Every row gives one point. Examples show where two turns around zero, p and q, send a point. Where does a point land after both, in the order given? Backwards means that the second turn is done in reverse. Each puzzle has new turns, and all numbers are rounded.
In the rows, zero is written as 128.

Turn p:
[ 86 133] -> [ 88 142]
[202 123] -> [199 108]
[137 107] -> [132 106]
[ 87 148] -> [ 92 156]
Turn q:
[145 133] -> [144 135]
[156  86] -> [161  90]
[ 76 166] -> [ 71 159]
[107 173] -> [101 170]
[156  82] -> [162  86]
Where do these land?
p, then q: [146  36] -> [139  35]
q, then p: [119 132] -> [119 133]
q, then p: [145 154] -> [147 153]
q, then p: [107 164] -> [110 165]
p, then q: [123 155] -> [125 155]

Turn p:
[116 169 143] -> [138 144 169]
[146 148 115] -> [153 144 125]
[102  41  91] -> [ 61 113  58]
[149 154 162] -> [160 111 159]
Turn q:
[ 97 149 180] -> [ 81 172 122]
[142 121  89] -> [163 106 125]
[ 98  75 126] -> [100  87  94]
[166 102 157] -> [105 104 171]
[137 194  88] -> [191 173 128]
Where do these land?
p, then q: [103 120 201] -> [ 55 102 121]
p, then q: [203 144  98] -> [188 107 180]
p, then q: [114 110 110] -> [139 134 102]
q, then p: [ 82 110  90] -> [127 160  74]
p, then q: [138 156 141] -> [117 133 158]

Turn p:
[135 187 118] -> [ 74 140 151]
[161  93 172] -> [185 144 155]
[ 95 109  62] -> [107 117  56]
[121 124 160] -> [145 111 151]
Turn q:
[104  84 151] -> [122 111 180]
[151 128 137] -> [150 120 121]
[168 143 175] -> [191 136 127]
[150 167  75] -> [111 132  61]
[112 158 162] -> [145 171 141]
[83 87 67] -> [ 48  97 137]
Where do these land?
q, then p: [172 177  80] -> [ 88 156  63]
p, then q: [ 99  64 156] -> [154  61 106]
p, then q: [125 118 163] -> [159 112 137]
p, then q backwards: [115 154 112] -> [111 120 101]

Turn p:
[106  82 148 164] -> [125 131 174 174]
[190 188 138 128] -> [154 182  73  97]
[106 144  71 120] -> [136  73  97 127]
[150 181 172 115] -> [103 183  92 105]
[118  80 174 139] -> [111 151 187 148]
[150 110 111  83] -> [141 112 144  79]
[ 76 112  81 146] -> [126  64 128 166]
Turn q:
[ 81 134  91 140] -> [126 124  72 103]
[140 143 136  61] -> [101  94 174  97]
[175  96 117 216] -> [205 178 116 178]
[147 158 124  70] -> [110 109 173  84]
[159 136 151 193] -> [150 190 132 166]
[102 110 134  85] -> [102  81 127 125]
[ 92 119 143 131] -> [103 119 102 143]
Where do these land?
q, then p backwards: [178  98 116 184] -> [177 111 118 191]
q, then p: [138 165 124 143] -> [109 134  98 109]
p, then q: [184 104  95 102] -> [137 103 197 125]
q, then p: [ 71  74 121 125] -> [173  77 156 156]
p, then q: [120 156 174  83] -> [ 79 106 104  89]
p, then q: [ 77 171 138 131] -> [133 121  62 117]

Turn p:
[ 76 128 159 124 154 169] -> [109 106 176 124 154 176]
[172 110 139 153 115 146] -> [161 141 109 159 104 147]
[120 181 115 142 146 124] -> [128 162 131 112 174 120]
[179 117 103 116 146 118] -> [156 112  86 147 134 102]
[117 140 185  96  88 131] -> [132 123 138  71  92 165]
[174  87  83 167 164  91] -> [159 126 114 196 129  63]
[105 183  87 123 126 154] -> [ 87 158 106 113 178 138]
[ 81  78 153 103  84  91] -> [ 91  97 164 103  58 114]
Turn q:
[119 110 156 141 123 124] -> [113 109 153 125 135 138]
[131 152  87  91 155 162] -> [137 166  67 134 144 124]
[112  94 102 136 130 103] -> [108  95 115 141 104 108]
[ 94 157 112 126 123 194] -> [ 88 190 103 112 136 145]
[151 155 110 120  91 164] -> [146 172 115 117 102 161]
[165 188  74 108 102 103] -> [193 167 102 113  82 100]
[116 133 148 154 145  83] -> [128 107 166 130 136  87]
[ 96  76 179  84 151 120] -> [104  62 119 105 183 144]
[168  86 185 193 133  99] -> [134  83 212 176 131 145]
Where do these land?
p, then q backwards: [136  81 152 121 145 111] -> [152 106 127 141 118  82]
p, then q: [107  85 170 122  99 156] -> [ 96 133 141 107 116 190]
q, then p: [ 94 198  85 113 139  95] -> [130 137 100  71 131  56]
p, then q backwards: [123 225 126 127 151 123] -> [104 192 173  84 150 157]
p, then q: [132  83 167 155 133 142] -> [125 133 172 139 117 176]
p, then q backwards: [155 141  85 103 139 158] -> [121 106 112  86 165 150]
q, then p: [125  67 140 125 125 129] -> [104 107 147 171 111 148]
q, then p: [118 185  71 158 134 119] -> [128 184 120  78 123  85]
q, then p backwards: [163  87 156 127  87 120] -> [124  95 182 111 134 160]

Turn p:
[ 85 112  86 124 132 109 112 164] -> [106  87  78 105 127 113 146 134]
[177 100 125  98 116  64  82 179] -> [183 112  77 115  95  85  77 167]
[169  93 153 180  85 153 181  90] -> [190 143 169 179 154 136 151  70]
[ 81  73  85 144 187 158  81 114] -> [ 82 113  63  88 166 164 108  76]
[129 156 101  73  84 158  98 143] -> [116 133 112 123  43 149 144 142]
[126 144 159  99 121 138 179 119] -> [141 135 186 111 124 136 154 142]
[158 152  84  87  82 115 183 101] -> [159 181 139 120  89 100 198 134]
[ 88 161 179 167 163 124 115  96] -> [ 67 123 175 144 169 121  93 121]
[138 162 178 179 182 133 121 146] -> [106 124 152 166 185 147  84 166]
Turn q:
[150 173 108 122 139 100 191  89] -> [153 172 122  98 194 129 164 115]
[ 99 149 146 135 170 126 114 177] -> [ 82 133 134 162 135 106 123 174]
[175 156 131 109 133 134  89  98] -> [169 133  88 107 136 131  89 151]
[157  71  82 116 104 107 174 184] -> [139  83 124 126  99 107 222 111]
[140  65  97 143 150 150  66 173] -> [126  42 113 166  91  90 110 134]
[ 78 171 173 178 164 166 171 176] -> [ 74 169 161 214 160 154 140 156]
[118 145 138  91 159 163 163 116] -> [113 121 134 117 173 174 136 154]
[104 126 173  91  92 125  98  77] -> [126 149 148  73  96 164  77 127]
[180 123 171 159  84 140 136 158] -> [179 153 127 170  77 147 150 140]
[106 103  97 187 145  64  99  79] -> [138 131 160 119 143  48  87  68]
[102 125  93  77  67 132 107  81] -> [110 121  97  56 104 159 108  79]
Where do these land?
p, then q: [ 82 173 102 129 126 131 115 163] -> [ 74 114 151 141 111 127 162  97]
q, then p: [127 126  79 136 129 155 130 192] -> [131 107 103 131 170 109 181  92]
q, then p: [ 89 123 112 153  65 160 112 154] -> [ 95 126 136 159 109 118 163  61]
q, then p: [117 128 105 146 147 152  74 147] -> [114 103  79 136 136 104 115  95]
q, then p backwards: [ 91 129  58 131 100 169 125 118] -> [ 80  89  98 162 129 161  88 112]
p, then q backwards: [149 117 186 152 156 155 193  70] -> [110 124 165 166 152 122 200  60]
p, then q: [164 122 155 173 129  91 173  67] -> [169 183 150 131 172  90  99 170]
p, then q: [190 141 182  71 132  85 119 105] -> [147 174  83 114  71 111 108 191]
q, then p backwards: [143  93 175  61 169  54 111 136] -> [112 156 163  46 142  64 165 159]

Turn p:
[104 110 192 169 149 182 127 138] -> [126 104 159 120 124 159 215 125]
[197 200 165  65  71 129 188  70] -> [101 141 171  25 121  34  81  95]
[ 73 122 115 110  88  64 141 116] -> [122 170  85 134  73 143  93  90]
[ 95 133 131 171 173  88  81 145] -> [136 173 131 202 134 151 158 133]
[124  80  99 108 139 170  93 127] -> [117  66 113 155 118 142 124 166]
[123  72 106 145 162 133 185 136] -> [128  88 108 129 169 183 122  87]
[136  84 112 144 132  81  91 153] -> [116 145  68 173 148 134 135 142]
[128 184 166  99 141 162 112 167] -> [117 155 187  96 123 135 142 182]
[171 173 102  90 117 153 133  77] -> [133 102 167 108 125  65  76 133]
[131 123  92 179 109 118 129 151] -> [183 136  91 138 146 134 134 128]
Turn q:
[ 75 184 133  91 130 130 118 170] -> [130 129 100 118 198 177  95 127]
[ 77 121 169  80 106 148 129 178] -> [121 108 100 130 176 144  84  62]
[148 130 140 114 112 113  94  75] -> [130 178 106 104  99 120 153 120]
[189 146 167 132 111  98  95 138] -> [179 187 137 133  98 123 100 121]
[163  92  95 120 164 170 125 143] -> [145  97 119 191 119 113 165 133]
[112  88 122 169 165 156 101 165] -> [134 110 171 170 172  95 154 116]
[100  78  36 147 118  87 190 100] -> [ 42  76 122 120 103  75 128 198]
[161 164 187 119 183 123 108 101] -> [213 148 126  90 124 142 158 121]
[105 117  83 146  73  91 220  86] -> [ 42  85 133  82  69 124  95 170]
[150 159 148 162 118 163  99 124] -> [144 163 167 142 122 165 147 114]
Where do these land?
q, then p: [133 144  86 107 139 104  97 103] -> [162 154 134 116 147 158  93 144]
p, then q: [156 177 117 127 164 138 204 185] -> [216 123  85 134 151 158 172  99]
p, then q: [ 76 166 145 161 150 184 174 161] -> [172 101 117 139  74 174 137  62]
q, then p: [152 140 144 189  82 118 145  85] -> [110 157 136  70  68 113 150 139]
p, then q backwards: [119  97 141 124  40 157 130  90] -> [149  82 147  88 141 111 179  68]
q, then p: [103  88 129  81 182  84 121 114] -> [106 141  94 158 168 139  58 115]
q, then p backwards: [135 100 110 185 112 171 151 137] -> [104 132 151 112 178 156 105  84]
p, then q: [136 112 150 100 160  96  95 114] -> [102 124 163  97 173 128 125 135]
p, then q: [113  98 143  92 133  75  70 154] -> [ 78 126 165 137 184 163 110 158]
p, then q: [116 167  89 172  52 173 144 148] -> [163 151  81 184  55 128  96 136]
q, then p: [169 119 153  71 194 108  78 118] -> [151 135 117 121 206  84  64 118]

Turn p:
[153  87  58 110 150 152 115  94 172] -> [ 91 116  76 112 172 180 121 111 178]
[ 72 167 122 131 148 169 157 114 192] -> [ 73 165  99  89  89 119  79 161 135]
[178 100 124 147 137 137 154 165 129] -> [124 112  92 175 126 120 171 130 141]
[195 140 152 153 159 152 121 113  41] -> [185 171 132 182 143 176 185 142  93]
[154 140 142 116  94  86 134 149 161] -> [150  96 141 144  97 101 115 114 169]
[152 136  90 177  88 137 157 116 101] -> [106 122 126 172  95 169 138  87 100]
[103 134 111  93 156  94 106 142 125] -> [151 112 127  67 137 118 138 126 133]
[ 96  90 153 129 144 125 141  81 111] -> [ 96 168 168 117 165 122 142 124 126]
[118 162 166  94 102 138 114 167  88] -> [170 100 163 130 113 116 122 177  91]
[ 59 124 163 131 104  89  81 139 159] -> [136 120 156  92 144  57  71 107 114]
Turn q:
[150 124 119 102 165 130 181 134 152] -> [129 152 155 153 186 119 145 147 123]
[171 179 161 149 153 147 180 153 124] -> [ 64 141 152 188 148 138 156 109 112]
[118 163 140 178 115 137 200 131 189] -> [ 66  95 121 118 188 151 190 125 115]
[103 142  93 161  39  97 128 111  97] -> [134  70  88 104  79 104 176 117 176]
[ 97 114 136 119 134  84 103 137  78] -> [136 156 144  94  79  93 117 115 145]
[116  78 121 118  77 153  82 160 126] -> [165 143  61 113  87 144 121 155 117]
[124 143  98 111 176 156 124 138 167] -> [134 128 123 139 185 113  95 124  92]
[130  62 135 126 144 200  74 110  97] -> [200 137 130 137  82 171  97 131  67]
[149 142 163  63 146  60 119 139 100] -> [114 192 161 136 118 105  93 128 197]
[147 115 115 147 152 117 104 111 147] -> [127 103 148 123 130 128  98 157 116]
[103 146 127 135 107 126 112  83 130] -> [139  90 128 104 124 142 122  99 149]
Where do these land?
p, then q backwards: [117 124 147 119 150 114 125  50 138] -> [115 126 181  79 156  97 143 122 136]
q, then p: [137 165  97 190 129 163 104 139 104] -> [ 99 117 166 139 165 135 148  73  90]
p, then q: [149 143  68 129 126  48 114 147 101] -> [192 112 161 159 147 175 156 159 165]
p, then q: [161 132 110 188 160  63 186 163 145] -> [135  60 132 114 163 122 196 143 193]
p, then q: [154 167 131 114 137 149 109 150 102] -> [126 133 109 180 108 122 139 151 113]
p, then q: [113 173 140 113 147 157 108 119 225] -> [122 113  53 117 139  96  50 144 145]
p, then q: [ 97 175 145 136  81 153 109 128  99] -> [128 144 116 146  50 142 113 112 130]
q, then p: [109  82 123  99 157 127 195 115 111] -> [159 162 139 150  79 121 169 164 160]
p, then q: [136  74 147 111  86 146 141 108 108] -> [102 148 157  90 120 152 136 120  78]
p, then q: [119  71 150 107 160 127 110 154 129] -> [113 160 169 116 158  87 123 150 120]
q, then p backwards: [117 103 150 101  74 160 106 134 146] -> [166 164  88 130 167 149 111 120 136]
